Rows are points. Each copy is the shape, with its points in the same order, stretched, turned, moved and blurred by noise. Some copies are also mirrored. Which?

Shape (8 x 2)
[[ 14.7  -7.0]
 [-21.0  15.9]
 [ 29.6 -27.9]
 [-26.3  -3.4]
 [ 10.5  18.7]
 [ -8.2   8.1]
 [  3.3   1.8]
 [ -7.8   4.5]]
Copy 1 (8 x 2)
[[-16.4  -6.5]
 [ 27.0  -1.7]
 [-39.7 -18.3]
 [ 23.1 -22.2]
 [ -0.6  16.0]
 [ 12.2  -3.1]
 [ -0.3  -2.8]
 [ 10.2  -6.1]]
Copy 1 is: mirrored
Copy 2 (8 x 2)
[[-27.3   2.0]
 [ 30.9  13.4]
 [-57.6 -12.5]
 [ 25.3  -4.0]
 [ -6.3  22.3]
 [ 11.4  11.2]
 [ -6.9   6.4]
 [  6.7   6.5]]
Copy 2 is: mirrored
Copy 3 (8 x 2)
[[ 14.8  -5.6]
 [-31.4   0.5]
 [ 37.3 -16.4]
 [-35.2 -18.4]
 [  5.2  15.7]
 [-14.5  -2.5]
 [ -0.9  -3.1]
 [-13.9  -4.0]]
Copy 3 is: only turned
Copy 4 (8 x 2)
[[ -3.2 -13.6]
 [ -2.7  24.3]
 [-15.4 -31.3]
 [-21.7  22.9]
 [ 15.6  -3.1]
 [ -2.4  10.7]
 [ -2.7  -0.7]
 [ -5.2   8.7]]
Copy 4 is: only turned

Shape (7 x 3)
[[ 12.7 -28.1 -17.5]
 [ -0.5  13.9   0.4]
 [ 10.3 -16.8   4.4]
 [  3.8  -2.5 -13.9]
 [ -7.1  13.9   2.8]
 [-26.5  24.7 -11.7]
 [-20.5 -19.3  30.9]]
Copy 1 (7 x 3)
[[ 27.5 -32.4  -3.3]
 [ -9.8  12.5 -15.3]
 [  4.6 -23.8  -3.2]
 [  8.3   0.9 -12.7]
 [-13.2  15.6 -20.2]
 [-14.2  44.4 -39.9]
 [-26.4 -27.3 -23.1]]
Copy 1 is: only turned
Copy 2 (7 x 3)
[[-33.6 -17.8 -15.2]
 [ -2.9  -8.2  14.1]
 [-11.0 -14.4 -10.1]
 [-25.0 -13.0  -0.4]
 [ -3.2  -0.1  13.6]
 [ -9.9  17.3  25.6]
 [  3.8  15.8 -22.9]]
Copy 2 is: mirrored
Copy 3 (7 x 3)
[[-18.8  -4.4  26.6]
 [-11.0  13.8  -6.5]
 [ -0.8   0.9  12.1]
 [-16.6   5.7  11.4]
 [-10.3   7.2 -12.5]
 [-25.6   0.8 -24.3]
 [ 18.1 -26.0 -19.9]]
Copy 3 is: mirrored

Shape (9 x 4)
[[ -2.9  32.1  -5.8  12.3]
 [  0.6 -10.2 -11.7   6.0]
 [ -8.1  15.5 -10.2   5.3]
 [ -4.2  -6.3  -3.0   7.5]
 [ -3.5  -6.1  -2.1  -6.5]
 [ -3.7  -8.3  11.7   2.1]
 [ 68.5 -11.0  -0.3  13.7]
 [ -5.5  -5.1  38.4   2.0]
 [  5.6  -0.7  11.4 -10.9]]
Copy 1 (9 x 4)
[[-20.9 -16.9   6.1 -23.5]
 [ 11.5  -4.8  -2.0   1.5]
 [-11.9 -13.1  -4.2  -7.6]
 [  3.4  -8.2   3.7   4.4]
 [ -0.3   1.7   1.9  11.2]
 [ -2.5  -5.0  14.3  13.9]
 [ 45.0  32.1  43.8 -31.6]
 [-16.4  -6.2  36.9  22.8]
 [ -6.5   9.7  16.6  12.2]]
Copy 1 is: mirrored
Copy 2 (9 x 4)
[[-25.2  14.2   8.0  -4.5]
 [ -5.7  -5.9 -23.7   1.0]
 [-14.5   1.1  -0.7  -6.4]
 [ -8.1  -7.8 -15.2   7.3]
 [  5.8  -4.8 -12.2   2.1]
 [  3.0  -7.2  -7.7  16.8]
 [  0.4  44.7 -53.8  25.1]
 [  6.0  -5.2   8.0  37.1]
 [ 12.2   4.3  -3.7   8.7]]
Copy 2 is: only turned
Copy 3 (9 x 4)
[[ -8.2  32.0 -10.6   6.6]
 [ 21.8  -3.8  -0.3   0.1]
 [ -1.1  12.7 -11.0   5.5]
 [ 12.3  -4.3   1.6   6.8]
 [  4.6 -13.1  -2.7  -3.3]
 [  3.5 -12.7   9.0   5.3]
 [ 46.8  18.4  23.2 -52.9]
 [-13.4 -18.7  23.5  10.8]
 [ -4.1 -11.6   3.3 -12.3]]
Copy 3 is: only turned
Copy 4 (9 x 4)
[[ 15.1  24.8   5.6  31.8]
 [  7.4  -0.3  -4.8  -9.5]
 [  5.1  15.6  -3.5  15.8]
 [  4.4  -7.6  -5.1   3.6]
 [-10.9  -4.1   1.3  -4.0]
 [ -6.9 -18.7  -0.6   8.2]
 [ 39.6   8.8  68.0 -29.7]
 [-17.8 -39.1   6.9  26.4]
 [-17.6  -8.5  17.7   2.7]]
Copy 4 is: only turned

Shape (11 x 6)
[[  3.0  19.1   5.3 -13.7   6.7  -7.6]
 [-10.0  40.6  -1.6  10.9  10.3  -2.8]
 [-11.0  21.2  15.4 -15.7  -4.3   5.5]
 [ -1.5  32.3  -0.9 -13.7  -1.7   5.0]
 [ 10.8 -10.9 -30.4  17.7  -9.8  -2.2]
 [ -9.6  -4.6 -22.2  23.8 -25.1 -15.5]
 [ 12.1  36.0  13.4   5.2  -9.1  -6.0]
 [ 23.6  -4.0   3.0  19.9  -7.1  -9.0]
 [-13.6 -24.1 -36.5  30.0 -13.6  -9.0]
 [ 15.0  -9.7  11.6  22.3  -1.3   7.1]
 [  1.2  25.6  14.6  -5.6   9.8 -18.1]]
Copy 1 (11 x 6)
[[ -5.6  16.3  18.1  -4.5   4.7 -15.3]
 [ 12.7  28.7  21.0  14.7 -16.4 -26.2]
 [ -5.8  25.1   7.8 -11.7  -2.1  -6.1]
 [ -5.0  32.1   4.5   7.2  -1.8 -14.0]
 [ -2.8 -20.3 -15.5  16.3 -10.6   0.2]
 [ -6.7 -17.3 -18.4  -1.7 -40.3 -16.6]
 [-10.3  15.6  25.1  13.6 -25.0 -10.6]
 [ -8.9 -22.9  16.3  10.7 -17.3   8.2]
 [  4.0 -29.5 -28.9  -0.6 -22.5  -8.6]
 [ -0.7 -20.0  12.8   6.4  -6.5  25.5]
 [ -2.6  14.3  34.2  -7.4  -7.1 -22.2]]
Copy 1 is: mirrored
Copy 2 (11 x 6)
[[ -0.2  -9.9   9.0  -9.6  -7.2 -14.3]
 [  3.7 -10.0   1.9  -3.3  -6.7 -50.8]
 [  3.9   6.2   9.2 -27.4   1.3 -18.7]
 [ 15.7  -5.5   8.6 -18.4  -5.2 -20.7]
 [ 28.0  11.5  -9.6  28.9   5.8  14.2]
 [ 24.3  15.2  -2.6  26.5  26.5   4.4]
 [  5.7   7.8  23.0   1.8 -10.9 -31.5]
 [  0.5  17.8   4.7  24.0 -11.9   4.3]
 [ 23.3  14.4 -22.5  33.4  30.1  11.3]
 [ -6.1  26.1 -12.3  10.0 -13.7  -0.5]
 [-14.2  -7.2  15.9  -3.1  -8.3 -28.7]]
Copy 2 is: mirrored
Copy 3 (11 x 6)
[[-15.0 -14.3  10.2 -16.2   4.0  -0.2]
 [ -7.6   6.6  46.9 -19.7   1.4 -11.7]
 [-33.5  -1.5  15.1 -12.6   1.8  12.4]
 [-24.9  -6.0  22.7 -11.3   0.1  -8.9]
 [ 24.1   9.7   1.5  14.0  -5.3 -15.0]
 [ 16.6  34.6   5.8   0.8 -19.5  -1.3]
 [-12.8 -16.7  30.6 -11.9 -13.7  -0.8]
 [ 18.4 -16.9   7.6   6.5 -10.0   4.2]
 [ 31.2  42.9   0.5   9.3  -5.4  -6.0]
 [ 10.7 -12.6  13.4  11.9   0.1  13.6]
 [-11.2 -13.6  20.5 -25.8   1.0   5.2]]
Copy 3 is: mirrored
Copy 4 (11 x 6)
[[ 10.5  17.8 -10.4  -9.6  10.8 -12.7]
 [ -3.6  21.1 -13.8  10.7  43.3 -17.9]
 [-15.6  21.5 -19.8 -10.0   3.2  -3.3]
 [  7.2  21.2 -24.6   4.0  13.4 -11.2]
 [  5.2 -32.8   0.1  31.8   9.6  24.9]
 [-18.6 -29.9 -21.7  26.7  20.7  21.8]
 [ 13.0  30.8 -19.1  -3.4  35.5  16.9]
 [ 12.9  -3.2  13.8   3.6  19.7  39.3]
 [-26.0 -54.8  -2.7  37.6  11.4  15.8]
 [ -5.3  -2.7  28.9   2.5  10.4  43.3]
 [  6.3  23.8  -7.2 -19.2  26.6 -15.1]]
Copy 4 is: mirrored

Shape (15 x 9)
[[-13.5  -8.0 -24.4  -9.9  11.5   0.9  17.2 -16.2   7.9]
 [ 16.4  -4.6  10.7   2.7 -13.9 -13.4  -6.1  33.1   1.4]
 [ -3.0 -20.3 -11.1  -4.3  25.7  -4.5   9.1 -15.4  -0.7]
 [ 32.8  23.9  12.2   1.1 -12.9 -19.8 -16.7  23.7 -18.5]
 [ 16.2   0.0  17.1   8.0 -14.2 -12.8 -18.8   3.1 -16.8]
 [ 13.9 -27.0 -20.0  -3.6   1.5   4.7  -6.5   0.0  32.4]
 [-27.0  13.1  16.6  -1.7  16.7  13.3 -19.1   7.0 -26.2]
 [  3.3 -20.3 -23.8 -22.5   7.2 -14.8   9.2   8.4  20.9]
 [ 22.4 -17.3   9.3 -11.8   2.8 -10.1  16.8   4.2   9.0]
 [ 28.6  14.3  10.1  -2.7 -20.5 -11.3 -11.4  21.6   4.5]
 [-17.8  16.5  17.7 -14.8  10.3  24.1  -6.9  -5.6 -10.0]
 [ 33.0 -12.7   3.2 -16.7 -21.4 -16.0 -10.8  26.9  -7.7]
 [  8.5 -11.4 -15.9 -18.1  19.9  12.2   3.1  -7.0 -10.3]
 [-24.7   5.2   9.1 -11.8 -10.5  12.4 -10.2  -9.7 -17.8]
 [ 19.2   9.5   8.9  10.3 -23.2   5.4  -0.8  30.7 -19.8]]
Copy 1 (15 x 9)
[[-12.9  -1.4  -5.4  21.0 -12.4 -10.3 -32.2  13.5 -17.0]
 [ -0.2  14.6  16.9   6.2  -6.5  12.0  26.5  -3.1   5.3]
 [  1.8   3.0   8.8  30.5   0.6  -0.7 -28.7   2.0  -5.8]
 [ 23.6  25.4  28.6 -19.9   4.7   3.3  22.5 -10.3  -5.9]
 [ 14.6   5.1  33.5  -9.2   8.1  -1.4  11.1 -11.9  10.8]
 [-21.5  16.3  -1.6  21.3  -9.1   4.2 -16.8  16.1  20.1]
 [ -2.8  -8.5  31.1  -3.2  39.5  -2.3  -5.3   9.9 -34.1]
 [-20.1  23.2   4.3  30.3 -22.3   5.5 -18.0  14.6  -8.8]
 [-11.4  20.7   5.4  24.8  -7.2  13.0  -4.5 -21.1   9.2]
 [  1.6  26.4  16.3 -12.4  -3.4   5.7  19.3  -7.0   5.4]
 [-22.2   1.0  17.8  -5.7  36.9  -3.0 -17.5  -0.3 -26.8]
 [ -3.0  24.5  31.4  -5.3 -10.3  19.9  13.0 -11.8   9.1]
 [ -4.0  10.2  12.5   8.4  10.4  10.3 -32.7   2.2 -15.7]
 [-19.3 -16.3  26.7 -10.6  19.4  -9.9 -13.7   5.4 -19.6]
 [  8.5  -2.9  11.2 -22.2   4.1  15.3  21.9  -7.7  -1.0]]
Copy 1 is: mirrored
Copy 2 (15 x 9)
[[ 10.9 -17.6   9.4 -11.1  22.5 -19.4  11.5  12.8  24.6]
 [  7.8  26.2   3.2   3.2 -16.3   6.2   4.4 -26.0 -24.4]
 [ -0.4  -1.3   8.6  -9.2  38.7 -17.2  20.6   8.4  19.3]
 [ -9.4  10.4   3.9  -3.5 -27.0  25.7  -7.4 -55.0 -10.7]
 [-19.2  19.6  -1.9  -6.2 -16.3   8.5  -1.5 -19.7 -15.6]
 [ 21.5 -10.9  11.5 -17.4  23.6 -29.1   7.2  -1.2 -25.8]
 [-33.9 -17.5 -19.9  37.2   7.7   9.5  13.9  -2.6   5.9]
 [ 25.8  -4.4  13.7 -29.3  16.6  -9.8  27.4  -2.6  -0.3]
 [ 15.3  15.0  29.1 -14.8   5.9   2.3  15.2   2.9 -16.0]
 [  6.1   7.7  10.7 -12.1 -28.5  18.0  -7.8 -35.9 -28.3]
 [-23.5 -37.1   1.5  26.8  -5.4  10.8  11.1  10.7  -5.0]
 [  2.3  21.8  15.5 -19.2 -28.2   1.6  24.6 -42.2 -30.0]
 [ -4.2 -20.5  15.2   3.9  21.9 -22.2  26.3 -12.1  10.6]
 [-24.2 -10.8 -10.5   9.1 -19.4  -1.0  14.8   8.2   2.8]
 [ -3.2  25.4   8.8  22.8 -39.2   0.7  -5.9 -37.3 -14.7]]
Copy 2 is: only turned
Copy 3 (15 x 9)
[[ 14.6  21.4 -11.4 -12.5   5.3 -16.5  -2.4  10.8  -2.7]
 [  9.8 -23.4  16.1   5.1 -12.1  35.6   1.3 -16.2  -8.9]
 [  2.9  -1.9  -4.1 -11.9  -0.2 -21.0 -16.0  18.7  -6.1]
 [-14.8 -19.1   3.4  25.2 -27.3  43.2  12.2 -29.7   6.8]
 [ -4.3 -19.5  11.7  -1.8 -20.7  23.2  -6.9 -23.4  17.0]
 [ 25.0 -25.1  18.4   8.8   5.9 -12.6  12.7   3.2  -4.4]
 [ -6.8  21.3  27.8 -14.0   6.2   8.9 -34.9  -8.0  23.5]
 [ 24.0  -1.7   6.0  12.6 -10.1  -5.1   8.7  12.9 -26.6]
 [  2.4 -20.1   6.9  -6.1 -24.4   8.1   9.4   9.6 -11.3]
 [  0.8 -15.2  12.2  19.3 -23.3  35.5  24.4 -28.5   5.7]
 [ -8.5  32.4  25.9 -12.8  -3.5   6.2 -10.7   0.8  33.5]
 [ 13.6 -29.4  12.7  26.1 -37.3  34.6   4.2  -7.4  -1.5]
 [  0.6   0.6   1.2  14.5  -2.5  -2.7 -10.2  26.0  11.5]
 [  9.5  33.5  15.6 -16.9  -9.0   6.7 -19.8  -6.9  34.0]
 [  7.8 -11.1  -0.6   6.0  -3.6  52.6   1.1 -20.8  19.4]]
Copy 3 is: mirrored
Copy 4 (15 x 9)
[[  0.2 -15.9  -6.8 -51.0   8.4 -18.5   0.7  11.0  -1.4]
 [-15.2  15.6   7.1  31.8   8.3  19.9  -9.0   6.3  15.5]
 [  2.4 -18.3 -15.9 -32.5   9.0 -13.7  12.5   0.2   7.0]
 [ 12.8  10.7  30.4  56.3  -1.9  29.5 -16.2   5.9  27.2]
 [  4.6  -4.4   5.8  43.9 -14.2  16.7 -12.1  17.6  14.0]
 [  0.6  14.6 -23.9 -23.0  13.5  14.8 -11.2  -1.5 -20.4]
 [-16.4 -40.9  24.1  18.1 -15.7  -8.4  22.7  11.3  -4.7]
 [ -4.3  15.2  -8.0 -34.3  29.7   7.7   1.3  13.6   2.8]
 [ -8.1   2.0 -15.2  -9.9   7.7  18.5 -10.0  -1.2  29.3]
 [  1.9  17.8  16.8  37.3  -4.2  33.6 -23.4   6.8  15.6]
 [-15.9 -42.3  17.0  -3.4 -23.4   5.9   8.2   8.0  -3.9]
 [ -1.4  11.9   4.1  34.9  23.1  43.3 -21.2  19.1  18.9]
 [  8.4 -27.7  -3.1 -23.8  20.6   7.8   1.2  -2.1   1.3]
 [-13.4 -40.8  11.9   1.5 -19.8  -1.1  -1.6  36.4  -5.3]
 [-12.4 -11.0  18.4  37.5   5.1  14.1 -25.7   2.4  15.0]]
Copy 4 is: mirrored

Shape (17 x 11)
[[ 10.3   5.3  11.4 -19.1 -14.1  25.5 -17.9  -8.5   1.5  16.8 -25.3]
 [ -3.9 -19.6   4.0   1.5 -23.2  23.3  -8.9 -17.5  -7.2   7.7 -15.3]
 [-13.4   8.2 -35.0  -3.2   0.1 -26.5 -10.6  17.2  -2.6  11.8  -3.9]
 [-26.8  21.5 -23.7  12.0  -6.7 -19.3 -13.0  17.9 -14.6 -15.0  11.8]
 [ -9.5  26.1 -16.6   9.1   7.7 -27.0   7.3   2.7  10.6  -8.0  18.5]
 [  4.2  -2.6 -12.4 -10.2 -16.1   5.8  -3.2 -17.4 -16.7   2.2 -25.4]
 [ -6.1  -8.8  12.3   9.8   8.3  -2.1  -6.6  11.8   4.8 -13.6 -22.4]
 [-10.3 -21.5  10.0   2.9  19.2  10.6  -1.8 -16.2  -2.3  -1.7  -4.1]
 [-19.9   8.5 -30.8  -5.2  26.0 -12.6 -13.8   5.3   4.1 -22.6   7.6]
 [ -2.7  -4.9   7.5 -16.2 -11.9   4.4   0.0 -15.7 -17.8  -6.9 -35.9]
 [-27.2  12.1 -19.8 -14.0  -8.9 -20.0   9.7   9.6   9.1  -4.0   2.3]
 [ -6.2  -5.2   6.6   0.4   3.3  11.0   1.4  -8.4 -20.1  21.7 -28.3]
 [ 11.4 -13.4 -10.7  19.8  15.2  -7.6   2.1  -4.0   4.0 -16.2  -7.7]
 [ 19.7 -16.4  19.3  -6.9   0.4  20.2  -9.6 -10.3 -12.4  -1.8 -15.0]
 [ -1.5 -18.4 -12.6  -0.2   5.9   4.6   8.7  17.0   1.2 -12.4  -0.8]
 [-12.9  -5.1 -16.4  25.5  19.4  -1.0  -5.5  -2.5  26.5 -20.3  -9.2]
 [-24.3  37.1 -42.7   4.6   6.7  -5.7  13.7  22.5  -3.8 -10.6   5.6]]
Copy 1 (17 x 11)
[[ -3.3 -22.3 -10.9 -22.0  17.1  36.5  33.8  37.0  13.7  -5.2  18.3]
 [ -7.3  -3.9 -18.1 -32.1  21.1  22.1  44.9  23.1 -12.2   3.3  -9.3]
 [  5.7 -27.9  13.9  38.0  -0.8  -0.5  19.5 -11.1  -4.5  30.6 -10.9]
 [ 12.7 -16.2 -12.6  40.1 -11.7 -18.2  -9.3 -32.2  -0.2  15.1  -1.1]
 [  4.5  11.4   5.9  41.8 -13.6 -22.7  -9.4 -39.3 -16.4   4.5  11.8]
 [ -1.7 -24.6   5.2  -6.6  19.9  14.3  44.2  14.4  -2.1 -15.3 -20.8]
 [  3.6  -1.7  -8.0  -3.7  -4.9  29.1  -8.1  -4.9 -31.3   7.1  -9.0]
 [  5.4  32.3  -7.6  -5.3  31.0  13.5  21.6  -4.6 -26.0   2.8 -15.2]
 [  5.4  17.4   3.9  41.6  -1.7   4.3   5.5 -50.2   5.1  17.9 -10.8]
 [ -4.7 -32.3  -0.5 -10.1  30.4  23.7  21.2  13.2 -14.5 -25.5 -23.9]
 [-23.4 -26.7  -2.7  37.6   7.3  -4.0  -5.1 -19.4 -13.7  15.9  -0.9]
 [  8.9 -14.0  -5.2   3.6  28.3  12.7  37.1  33.1 -22.0 -10.9 -15.0]
 [  8.3  27.6  16.3  -5.3 -14.9   8.2  14.0 -19.1 -27.6   0.7 -21.4]
 [  3.3   7.0   2.8 -34.1  23.4  20.9  18.3  21.9  -0.1 -10.0 -12.3]
 [-21.0   7.7   6.2   5.3  -4.6   5.1   6.2  -2.1  -4.0  20.0 -23.2]
 [  2.8  35.3  -9.1  11.6 -29.6  27.9  19.2 -36.4 -30.2  14.7  -1.5]
 [-11.7 -12.1  -4.6  77.0 -32.9 -20.7   6.2 -21.9  15.7   3.6  -0.3]]
Copy 1 is: mirrored
Copy 2 (17 x 11)
[[ 21.7  26.4  21.0  -3.2 -17.9  20.9   7.0  17.2  17.5 -11.5   2.5]
 [ 12.7   9.4  24.3  15.6 -10.8  20.9  20.5   7.5  -1.3  -5.9  -1.8]
 [-18.8   6.9  16.7   6.8  -5.1 -10.0 -27.7 -29.6  20.8  33.6  -1.7]
 [-11.7 -22.5  -1.7  22.5   8.7   0.4 -39.7 -27.8   6.0  36.7   0.6]
 [-23.8 -19.9  -4.4 -11.3  10.3 -13.9 -30.9 -17.7  -1.2  29.3   0.0]
 [ 10.3   9.5  29.3   4.5  -7.7   9.6  16.6 -15.6  11.5   1.8  16.1]
 [ -3.9  37.5  -7.2  16.3  11.4   0.6  10.4  -3.9   3.7  -9.5   4.3]
 [  9.4  14.1  -5.4   0.7   1.7  -8.1  22.6   0.3   3.7 -24.6 -14.8]
 [  2.2   8.4  -6.4  -0.6  17.7   0.7 -20.0 -38.7  16.2  19.6 -12.2]
 [ 21.3  25.4  23.4   8.3  -5.6   2.8  18.5 -15.3   1.2 -15.9  21.8]
 [ -5.5   6.6  15.6  -1.2  -6.6  -8.5 -28.0 -29.2 -18.1  44.8   8.0]
 [ 15.8   6.7   9.6   5.6 -14.3 -22.1  18.6   7.5  15.6 -14.0   1.7]
 [-20.0  13.5  -7.6   2.4  17.3  -0.2  21.4 -16.4  12.2  -4.4   0.0]
 [  6.9  23.3  -1.2   4.9 -12.4  16.2  28.2   6.5  18.7 -39.4   0.0]
 [-12.4  21.9  -9.7  10.7 -12.4   6.4  16.4 -21.3   5.2  16.6   3.1]
 [ -7.4  22.0  -6.4   1.3  36.7   1.6   8.8  -9.7  -2.5  25.3  -9.5]
 [ -3.5 -24.4 -10.7   0.0  -3.7 -10.2 -31.5 -30.2   7.1  74.3  13.3]]
Copy 2 is: only turned
